Each row of a before or after table is a point. The points were changed in one or more steps. Then noise was added and the rows were shuffled. The steps act on how far a point lies along the listed directions, d1 being the first. Name the steps. A step turns or swaps two directions, mirrors them in a line or flattens them onto one, adds a multiple of one to another, or multiplies one. Angles are multiples of 10 degrees, from the lower direction toward the higher: turns from -170 to 170, lines from 10 to 170 but not 90. Use the fewest steps. Two steps may share a direction if one is a turn and the other turns, adds or multiplies; they go together, in the order done. Otherwise the lowest direction goes first.
In the rows, zero is written as 128.

Directions:
(1): [167 140]
(2): [116 167]
Before (14 x 2)
[[154 112]
 [181 106]
 [196 142]
 [108 100]
 [152 147]
 [149  93]
 [143 105]
 [164 116]
 [107  89]
 [144 106]
 [114 152]
 [170 183]
 [180 162]
 [116 123]]
After (14 x 2)
[[102 110]
 [174 125]
 [114 123]
 [153 139]
 [143 115]
 [118 136]
 [179 160]
 [101 108]
 [183 151]
 [140 121]
 [151 124]
 [158 128]
 [140 122]
 [194 145]]
Steps: multiply d2 by 0.4

Directions:
(1): [ 74 122  76 149 135 139 143 141]
(2): [114 157 151 145  86 182 117 137]
Before (12 x 8)
[[100 124 133 155 116 163 134 122]
 [214 131 188 118 119 102 111  98]
 [156 134 133 113 132  91 133 116]
 [213 170 232 106  82 153  95 109]
 [118 113 110 133 128 118 124 125]
 [ 77 141 102 141  93 162 122 132]
 [ 96 138 117 162 116 152 130 148]
 [133 120 148  92 145 123 131 126]
 [124 112 124 120 131 121 131 128]
 [133 140 139 145 116 149 102 134]
 [129 119 108 119 163 133 107 136]
 [167 163 225 126  71 185 104 123]]
After (12 x 8)
[[123 128  99 124 140  91 144 125]
 [115 136 118 150 121 150 108 138]
 [133 116 131 118 128 121 129 126]
 [139 148 164 149 105 151 116 140]
 [ 29 135  77 171 109 187 148 153]
 [ 26 129  28 168 135 160 157 150]
 [108 114 122 100 151 125 138 131]
 [144 118 136 126 122 115 115 120]
 [149 123 130 111 157 132 100 131]
 [133 152 164 121  76 161 105 120]
 [124 128 160 146 110 161 127 117]
 [ 82 104  44 163 156 107 153 126]]
Steps: mirror d1 and d2 in the line at 80 degrees

Directions:
(1): [144 159 113 172  90 147 130 131 148  69 139 100]
(2): [114  92 103 140 161 123 131 141 124  85  60 128]
Before (11 x 12)
[[107  62 129  86 172 107 141 146  96 201 101 141]
 [138 151 152 136 116 123 134 119 130 152 168 126]
 [112  72 120 110 184  82 127 147 103 162  81 130]
 [103  85 147  78 187  91 136 128 116 169  77 155]
 [130 129 131 129 138 122 142 130 137 107 138 108]
 [151 166 174 141  74 148 127 115 134 177 213 122]
 [155 211 157 150  58 140 129 129 150 131 229 112]
 [129  78 112 117 150 126 119 137 128 135  77 131]
 [100 110 127  84 161 109 154 133 104 137  95 134]
 [128 130 118 145 149 150 125 115 120 126 109 121]
 [157 124 133 134 129 135 141 120 124 136 143 128]]
After (11 x 12)
[[158 144 122 149  82 151 117 127 152 120 154 105]
 [ 90  67 135  80 209  84 130 152 100 164  60 171]
 [125 122 130 126 146 120 143 130 134 109 130 110]
 [149 194 163 130  73 129 136 109 155 145 203 112]
 [157 171 133 159  77 118 126 130 138 139 201  89]
 [108  68 160  94 179 111 128 131  99 201  98 163]
 [151 111 130 129 144 131 142 124 118 140 128 134]
 [151 161 142 133  71 145 138 130 129 177 217 100]
 [128 175 137 115  92 132 155 123 127 123 171 108]
 [120 110 148 116 157 108 133 124 115 163 120 144]
 [134 141 119 152 139 155 126 115 123 124 122 117]]
Steps: swap d1 and d2
